Rows are points. The points of each table are mixes of a few directions, plus a little noise. How many directions does each table use, and how many do they share? Where both have some left over, give the other angles between the two spaces (their principal angles), to ten degrees, smallest first.

First, 7 rows:
[0.055 -0.014]
[-0.012 0.003]
[-0.064 0.017]
[-0.044 0.012]
[0.016 -0.004]
[-0.024 0.007]
[0.074 -0.019]
Second (4 x 2):
[-0.044 0.011]
[0.068 -0.018]
[0.020 -0.006]
[-0.044 0.012]
Directions: first 1, second 1, shared 1

First, 7 rows:
[0.011 -0.013 -0.060 0.053]
[0.004 -0.005 -0.022 0.019]
[0.003 -0.004 -0.018 0.015]
[-0.012 0.014 0.067 -0.059]
[0.011 -0.013 -0.063 0.055]
[-0.012 0.014 0.068 -0.059]
[-0.005 0.006 0.027 -0.024]
Second:
[-0.002 0.002 0.000 0.000]
[-0.054 0.059 -0.011 0.013]
[0.037 -0.041 0.007 -0.009]
[-0.046 0.050 -0.009 0.011]
[0.064 -0.070 0.013 -0.015]
Directions: first 1, second 1, shared 0; angles 90

First:
[-0.018 0.022 -0.028 -0.054 -0.042 -0.024]
[0.026 -0.032 0.023 0.015 0.084 -0.009]
[-0.068 0.011 -0.006 -0.080 -0.013 0.014]
[0.060 0.006 -0.016 0.044 -0.019 -0.035]
[0.001 -0.007 0.006 0.000 0.018 0.001]
[-0.009 -0.032 0.036 0.014 0.078 0.028]
[0.027 0.023 -0.023 0.027 -0.065 -0.016]
[-0.019 0.009 0.009 0.035 -0.041 0.042]
Second:
[-0.016 0.031 0.005 -0.010 0.047 0.004]
[0.021 -0.062 -0.016 0.014 -0.097 -0.009]
[-0.014 0.032 0.006 -0.010 0.049 0.005]
[0.030 0.003 0.021 0.017 0.012 0.001]
[0.001 -0.023 -0.010 0.001 -0.038 -0.003]
[0.032 -0.080 -0.018 0.021 -0.123 -0.012]
[-0.003 0.036 0.015 -0.003 0.059 0.006]
[-0.004 0.019 0.007 -0.003 0.030 0.003]
[-0.048 0.046 -0.009 -0.030 0.062 0.007]
Directions: first 3, second 2, shared 0; angles 30, 50

First:
[0.033 0.050 -0.047 -0.019 -0.017 -0.057 0.001 -0.062 0.034]
[-0.004 -0.028 0.010 0.008 -0.021 0.071 0.012 0.027 -0.007]
[0.027 -0.041 0.046 0.011 -0.021 0.025 -0.007 0.035 -0.002]
[0.013 0.035 -0.072 -0.041 0.079 -0.042 -0.005 -0.100 0.025]
[-0.018 -0.010 0.048 -0.007 0.002 -0.059 0.002 0.058 -0.011]
[-0.063 0.014 0.028 -0.002 -0.003 -0.053 0.016 0.069 -0.024]
[0.010 -0.022 0.001 0.014 -0.016 0.068 0.001 0.002 -0.003]
[0.001 -0.023 0.012 0.004 -0.026 0.054 0.013 0.029 -0.003]
[0.001 0.025 -0.026 0.031 0.022 -0.008 -0.033 -0.057 -0.008]
Second, 8 rows:
[-0.047 0.004 -0.013 -0.054 -0.013 0.005 0.064 0.061 0.007]
[-0.029 0.003 -0.008 -0.034 -0.008 0.003 0.040 0.037 0.004]
[-0.029 0.003 -0.008 -0.033 -0.008 0.003 0.039 0.036 0.004]
[-0.008 0.001 -0.002 -0.010 -0.002 0.001 0.011 0.010 0.001]
[0.062 -0.006 0.018 0.071 0.017 -0.007 -0.085 -0.080 -0.010]
[0.078 -0.008 0.023 0.090 0.021 -0.008 -0.106 -0.099 -0.012]
[-0.019 0.002 -0.005 -0.022 -0.005 0.002 0.026 0.025 0.003]
[-0.006 0.001 -0.002 -0.008 -0.001 0.001 0.009 0.009 0.002]
Directions: first 5, second 1, shared 1

First, 9 rows:
[-0.039 0.042 0.007 0.008 -0.010 0.018 -0.025 0.011 -0.029 0.029 -0.021]
[0.007 -0.008 -0.001 -0.002 0.002 -0.004 0.005 -0.002 0.005 -0.006 0.004]
[-0.055 0.060 0.011 0.012 -0.014 0.026 -0.036 0.016 -0.041 0.041 -0.030]
[-0.001 0.002 0.000 0.000 0.000 0.000 -0.001 0.000 -0.001 0.002 -0.001]
[-0.002 0.003 0.000 0.001 -0.001 0.001 -0.002 0.001 -0.002 0.001 -0.002]
[-0.066 0.071 0.014 0.014 -0.016 0.031 -0.043 0.019 -0.049 0.050 -0.036]
[0.118 -0.128 -0.023 -0.025 0.028 -0.055 0.077 -0.034 0.087 -0.089 0.064]
[-0.020 0.021 0.004 0.004 -0.005 0.009 -0.013 0.005 -0.015 0.015 -0.010]
[0.058 -0.062 -0.011 -0.013 0.014 -0.027 0.038 -0.017 0.042 -0.044 0.031]
Second (10 x 11):
[-0.055 -0.012 -0.089 0.000 0.033 -0.059 0.024 0.021 -0.004 0.000 -0.034]
[-0.033 -0.026 -0.017 0.029 0.079 0.001 -0.022 -0.025 0.002 -0.014 -0.028]
[-0.025 -0.053 0.070 0.024 0.052 0.044 -0.027 -0.029 -0.022 0.004 0.043]
[0.053 0.015 0.075 0.000 -0.029 0.052 -0.023 -0.020 0.007 -0.002 0.023]
[0.059 0.036 0.037 -0.003 -0.034 0.032 -0.017 -0.014 0.020 -0.009 -0.008]
[0.041 0.047 -0.033 0.001 -0.010 -0.006 -0.010 -0.007 0.032 -0.019 -0.055]
[-0.109 -0.081 -0.027 -0.010 0.023 -0.048 0.046 0.039 -0.057 0.035 0.067]
[0.035 0.049 -0.038 -0.027 -0.067 -0.028 0.024 0.028 0.016 0.001 -0.020]
[0.031 0.023 0.014 -0.016 -0.048 0.005 0.008 0.010 0.004 0.005 0.010]
[0.004 0.001 0.007 0.002 0.001 0.006 -0.004 -0.004 0.001 -0.001 0.001]
Directions: first 1, second 3, shared 0; angles 90

First (10 x 12):
[-0.018 0.007 -0.002 -0.027 0.027 0.006 -0.020 -0.027 0.010 0.006 0.022 0.024]
[0.022 -0.015 0.007 0.033 -0.046 0.001 0.025 0.048 -0.007 -0.003 -0.021 -0.041]
[-0.030 -0.020 0.013 -0.066 0.020 0.045 -0.044 -0.020 0.032 0.040 0.085 0.024]
[-0.006 0.050 -0.020 0.021 0.039 -0.045 0.007 -0.033 -0.011 -0.040 -0.058 0.023]
[-0.037 0.061 -0.013 -0.018 0.052 -0.019 -0.025 -0.031 0.028 -0.028 -0.015 0.032]
[0.015 0.023 0.005 0.060 -0.066 -0.011 0.035 0.094 0.020 -0.032 -0.060 -0.073]
[0.029 -0.071 0.015 -0.006 -0.037 0.032 0.010 0.011 -0.026 0.044 0.044 -0.015]
[-0.040 0.072 -0.018 -0.016 0.061 -0.027 -0.025 -0.039 0.029 -0.036 -0.025 0.038]
[0.056 -0.089 0.008 0.017 -0.039 0.012 0.033 -0.004 -0.065 0.041 0.019 -0.009]
[0.011 -0.019 0.002 0.001 -0.010 0.006 0.005 0.001 -0.011 0.011 0.008 -0.004]
Second:
[-0.105 0.035 0.055 0.035 0.053 0.039 -0.041 -0.046 0.050 -0.014 0.040 0.023]
[-0.014 -0.013 0.037 -0.042 0.017 0.016 -0.048 0.025 0.047 0.035 0.022 0.025]
[0.021 0.018 -0.071 -0.005 -0.015 -0.032 0.036 -0.006 -0.039 -0.033 -0.015 -0.025]
[-0.019 0.043 0.031 0.044 -0.014 0.030 0.011 -0.005 0.027 -0.022 -0.010 -0.017]
[0.042 0.007 -0.014 -0.012 -0.011 0.001 0.019 -0.021 -0.020 0.002 -0.010 0.007]
[0.012 -0.006 0.014 -0.032 0.008 0.010 -0.019 -0.001 0.015 0.023 0.010 0.022]
[0.031 -0.059 0.001 0.002 -0.009 -0.022 0.006 0.021 -0.034 0.025 -0.011 0.002]
[-0.009 0.045 -0.112 -0.011 -0.037 -0.057 0.036 0.067 -0.011 -0.066 -0.024 -0.079]
[0.041 -0.070 0.059 0.019 0.008 0.014 -0.001 -0.033 -0.035 0.051 -0.002 0.043]
Directions: first 3, second 5, shared 2; angles 50

First:
[0.057 -0.047 -0.058 -0.009 -0.042 -0.103 0.062 -0.082 0.014 0.025 -0.019 -0.057 0.004 -0.034 -0.004 0.028 -0.026 -0.066]
[0.000 -0.001 0.011 -0.005 -0.002 0.016 -0.009 0.014 -0.005 -0.007 0.000 -0.012 0.009 0.004 0.021 0.007 0.015 -0.008]
[-0.025 0.006 -0.034 0.006 0.011 -0.062 0.058 -0.078 -0.007 -0.001 -0.069 0.077 -0.007 -0.024 -0.053 -0.029 -0.066 -0.025]
[0.019 -0.005 -0.014 0.007 -0.006 -0.018 -0.003 -0.003 0.015 0.019 0.031 -0.016 -0.017 -0.001 -0.023 0.001 -0.005 0.025]
[-0.013 0.026 0.017 0.017 0.021 0.040 -0.042 0.046 0.012 0.009 0.053 0.021 -0.029 0.020 -0.035 -0.020 0.006 0.080]
[-0.030 0.028 0.024 0.010 0.025 0.046 -0.029 0.037 -0.003 -0.008 0.014 0.040 -0.011 0.017 -0.016 -0.021 0.003 0.047]
[-0.052 0.041 0.047 0.008 0.037 0.083 -0.046 0.062 -0.014 -0.023 0.007 0.058 -0.003 0.027 0.000 -0.027 0.016 0.052]
[0.036 -0.018 -0.002 -0.004 -0.020 -0.001 -0.016 0.019 0.013 0.014 0.044 -0.064 -0.001 0.003 0.019 0.024 0.027 0.004]
[0.009 -0.028 0.010 -0.030 -0.025 -0.001 0.025 -0.015 -0.027 -0.029 -0.062 -0.046 0.055 -0.012 0.090 0.037 0.029 -0.109]
Second:
[0.015 0.007 -0.043 0.028 0.007 -0.058 0.011 -0.035 0.034 0.043 0.048 0.030 -0.057 -0.007 -0.104 -0.029 -0.052 0.080]
[0.020 -0.003 -0.042 0.018 -0.002 -0.061 0.021 -0.042 0.026 0.034 0.027 0.015 -0.040 -0.012 -0.076 -0.017 -0.044 0.043]
[-0.021 -0.003 0.052 -0.029 -0.003 0.073 -0.019 0.047 -0.038 -0.048 -0.047 -0.029 0.061 0.011 0.112 0.029 0.059 -0.077]
[0.024 -0.020 -0.033 -0.002 -0.018 -0.058 0.036 -0.049 0.008 0.014 -0.014 -0.015 -0.002 -0.019 -0.015 0.007 -0.023 -0.028]
[-0.021 0.007 0.041 -0.014 0.006 0.063 -0.025 0.045 -0.023 -0.031 -0.019 -0.009 0.033 0.014 0.065 0.012 0.040 -0.029]
[0.003 0.001 -0.008 0.005 0.001 -0.012 0.003 -0.007 0.006 0.008 0.008 0.005 -0.010 -0.002 -0.018 -0.005 -0.010 0.013]
[-0.010 -0.003 0.027 -0.016 -0.003 0.037 -0.009 0.023 -0.020 -0.025 -0.026 -0.016 0.033 0.005 0.060 0.016 0.031 -0.043]
[0.003 0.005 -0.012 0.010 0.005 -0.015 0.000 -0.007 0.012 0.014 0.019 0.013 -0.021 0.000 -0.037 -0.012 -0.016 0.032]
[-0.029 0.009 0.057 -0.020 0.007 0.086 -0.034 0.062 -0.032 -0.043 -0.027 -0.013 0.046 0.019 0.091 0.017 0.056 -0.041]
[0.017 0.001 -0.039 0.020 0.001 -0.055 0.016 -0.037 0.027 0.034 0.031 0.018 -0.042 -0.009 -0.078 -0.020 -0.043 0.051]
Directions: first 3, second 2, shared 2

First, 9 rows:
[0.001 -0.012 0.000 0.004 0.014 -0.020 0.000 0.025 0.000 0.007 -0.022 -0.015 0.017 -0.002 -0.003 -0.013 -0.010 0.018 0.003 0.011]
[0.002 -0.026 0.000 0.009 0.033 -0.044 -0.001 0.053 0.002 0.015 -0.049 -0.032 0.036 -0.005 -0.006 -0.029 -0.023 0.042 0.007 0.024]
[-0.005 0.067 0.001 -0.025 -0.085 0.117 0.001 -0.140 -0.005 -0.040 0.127 0.085 -0.095 0.012 0.014 0.077 0.059 -0.110 -0.019 -0.064]
[0.001 -0.015 0.000 0.006 0.020 -0.026 -0.001 0.032 0.001 0.009 -0.029 -0.020 0.022 -0.003 -0.003 -0.019 -0.014 0.025 0.004 0.015]
[-0.003 0.030 0.001 -0.011 -0.039 0.053 0.001 -0.063 -0.002 -0.017 0.057 0.038 -0.043 0.005 0.007 0.035 0.026 -0.050 -0.009 -0.029]
[0.002 -0.021 -0.001 0.008 0.027 -0.037 0.000 0.045 0.002 0.013 -0.041 -0.028 0.031 -0.004 -0.005 -0.025 -0.019 0.035 0.006 0.021]
[0.001 -0.023 0.000 0.009 0.030 -0.040 0.000 0.049 0.002 0.014 -0.045 -0.030 0.033 -0.005 -0.004 -0.027 -0.021 0.038 0.007 0.022]
[-0.002 0.029 0.000 -0.010 -0.037 0.051 0.001 -0.060 -0.002 -0.017 0.055 0.037 -0.041 0.005 0.006 0.033 0.026 -0.048 -0.008 -0.028]
[0.002 -0.028 0.000 0.011 0.037 -0.051 0.000 0.060 0.002 0.018 -0.055 -0.036 0.041 -0.005 -0.006 -0.034 -0.026 0.048 0.008 0.027]
Second:
[-0.009 0.050 0.006 0.029 -0.006 0.004 -0.026 -0.092 -0.011 -0.076 0.051 0.036 -0.050 0.033 0.042 0.076 0.049 -0.017 0.006 -0.045]
[0.006 -0.066 -0.004 -0.012 0.026 -0.034 0.010 0.105 0.017 0.074 -0.076 -0.037 0.062 -0.041 -0.055 -0.079 -0.054 0.036 -0.007 0.057]
[-0.007 -0.002 -0.019 0.001 -0.069 0.059 -0.045 -0.040 0.002 -0.011 0.009 0.020 -0.026 0.019 -0.006 0.059 -0.020 -0.025 -0.009 -0.049]
[0.002 0.040 0.000 0.002 0.004 -0.005 0.018 -0.010 -0.024 -0.037 0.014 -0.034 -0.004 0.048 0.070 0.023 0.011 0.022 0.026 -0.030]
[-0.004 0.026 0.032 0.036 0.084 -0.074 0.008 -0.047 0.005 -0.046 0.031 0.045 -0.020 -0.027 -0.003 -0.005 0.075 -0.001 -0.004 0.037]
[-0.002 -0.043 -0.003 0.017 0.024 -0.041 -0.024 0.047 0.013 0.021 -0.057 -0.013 0.033 -0.020 -0.036 -0.023 -0.029 0.034 -0.005 0.027]
[-0.002 -0.002 -0.014 0.008 -0.024 0.007 -0.024 0.006 -0.008 -0.013 -0.023 -0.025 0.006 0.032 0.023 0.030 -0.026 0.023 0.011 -0.030]
[-0.003 0.022 0.000 -0.008 -0.038 0.049 -0.006 -0.060 0.001 -0.015 0.050 0.041 -0.040 0.000 -0.003 0.034 0.023 -0.048 -0.011 -0.025]
[0.002 0.017 0.016 -0.003 0.028 -0.013 0.025 -0.017 0.001 -0.005 0.030 0.019 -0.011 -0.017 -0.001 -0.017 0.035 -0.016 -0.003 0.020]
[0.005 -0.005 0.007 -0.029 -0.006 0.028 0.032 0.004 0.009 0.038 0.026 0.022 -0.006 -0.035 -0.033 -0.039 0.009 -0.039 -0.015 0.025]
[0.012 -0.037 -0.019 -0.041 -0.024 0.020 0.032 0.104 -0.006 0.070 -0.056 -0.074 0.055 0.007 0.002 -0.059 -0.072 0.032 0.012 0.012]
Directions: first 1, second 4, shared 1

First (10 x 24):
[0.000 0.040 -0.017 0.019 -0.004 -0.009 -0.016 -0.025 -0.007 0.017 0.036 0.001 0.002 -0.013 0.033 0.020 0.030 0.020 0.003 0.041 -0.011 -0.003 0.024 0.022]
[-0.017 -0.061 -0.065 0.003 -0.027 -0.025 -0.072 0.071 0.101 -0.102 0.016 0.032 0.033 0.000 -0.059 -0.001 -0.056 -0.023 -0.014 -0.042 -0.008 -0.013 -0.089 -0.100]
[0.006 0.006 0.051 0.007 0.032 0.029 0.069 -0.003 -0.026 0.002 -0.036 0.018 -0.012 0.017 0.025 -0.036 0.047 -0.033 -0.024 0.002 0.015 -0.037 0.039 0.047]
[0.002 0.014 0.021 0.004 0.071 0.010 0.053 -0.001 -0.051 0.011 -0.006 -0.008 -0.041 0.009 0.035 0.000 0.040 -0.009 -0.048 0.036 -0.010 0.003 0.004 0.029]
[0.004 0.019 -0.012 0.002 0.001 -0.010 -0.031 0.014 0.006 0.008 0.020 -0.025 -0.010 0.003 -0.007 0.040 -0.016 0.026 0.000 0.005 0.003 0.011 -0.020 -0.026]
[0.016 0.062 0.031 -0.002 -0.017 0.010 -0.012 -0.044 -0.044 0.083 0.026 -0.060 -0.008 0.000 0.030 0.063 0.007 0.052 0.039 0.013 0.015 0.022 0.044 0.035]
[-0.007 0.010 -0.022 0.009 -0.051 0.004 -0.057 -0.034 0.035 -0.005 0.057 -0.002 0.052 -0.017 0.030 0.036 0.006 0.009 0.041 -0.005 -0.010 -0.004 0.019 0.007]
[-0.008 -0.072 -0.010 -0.012 -0.033 0.010 -0.041 0.064 0.090 -0.082 -0.013 0.014 0.043 0.018 -0.057 -0.005 -0.059 -0.037 0.005 -0.084 0.017 -0.021 -0.064 -0.077]
[-0.006 -0.051 0.011 -0.033 0.026 0.003 0.057 -0.034 -0.061 0.022 -0.043 0.009 -0.020 -0.013 -0.007 -0.060 -0.011 -0.024 -0.004 -0.001 -0.024 0.046 0.002 0.036]
[0.011 0.035 0.013 0.006 -0.001 -0.022 0.049 -0.009 -0.042 0.049 -0.055 0.022 -0.039 -0.005 -0.025 -0.058 0.011 0.018 0.004 0.037 0.014 -0.006 0.040 0.030]
Second, 8 rows:
[-0.020 0.008 0.058 0.005 -0.032 0.055 0.016 0.026 0.072 -0.060 -0.052 0.048 0.021 0.016 0.013 -0.003 0.012 -0.038 0.003 -0.040 0.057 -0.094 0.027 0.014]
[0.025 -0.026 -0.037 0.020 0.008 -0.032 0.000 -0.008 -0.011 0.004 0.048 0.002 0.036 0.003 -0.004 -0.043 0.031 -0.017 -0.004 0.003 -0.039 0.020 0.005 -0.003]
[-0.028 0.029 0.042 -0.021 -0.010 0.038 0.001 0.009 0.017 -0.007 -0.053 0.001 -0.038 -0.001 0.004 0.046 -0.033 0.017 0.004 -0.005 0.046 -0.027 -0.004 0.003]
[-0.012 0.016 0.009 -0.016 0.003 0.007 -0.005 -0.002 -0.012 0.015 -0.019 -0.016 -0.032 -0.006 -0.001 0.032 -0.026 0.023 0.002 0.009 0.013 0.012 -0.011 -0.001]
[0.014 -0.026 0.004 0.030 -0.017 0.007 0.013 0.013 0.046 -0.046 0.015 0.043 0.063 0.015 0.007 -0.056 0.049 -0.054 -0.003 -0.030 0.000 -0.056 0.029 0.009]
[-0.033 0.029 0.058 -0.018 -0.018 0.053 0.006 0.016 0.038 -0.026 -0.065 0.016 -0.030 0.002 0.008 0.041 -0.028 0.004 0.006 -0.017 0.061 -0.056 0.004 0.009]
[0.041 -0.033 -0.083 0.015 0.032 -0.076 -0.012 -0.027 -0.067 0.049 0.086 -0.035 0.020 -0.008 -0.013 -0.040 0.022 0.012 -0.006 0.033 -0.083 0.093 -0.016 -0.014]
[0.013 0.002 -0.056 -0.016 0.035 -0.053 -0.020 -0.029 -0.081 0.072 0.042 -0.060 -0.041 -0.020 -0.014 0.023 -0.027 0.054 -0.002 0.046 -0.052 0.105 -0.035 -0.015]
Directions: first 6, second 2, shared 1; angles 50
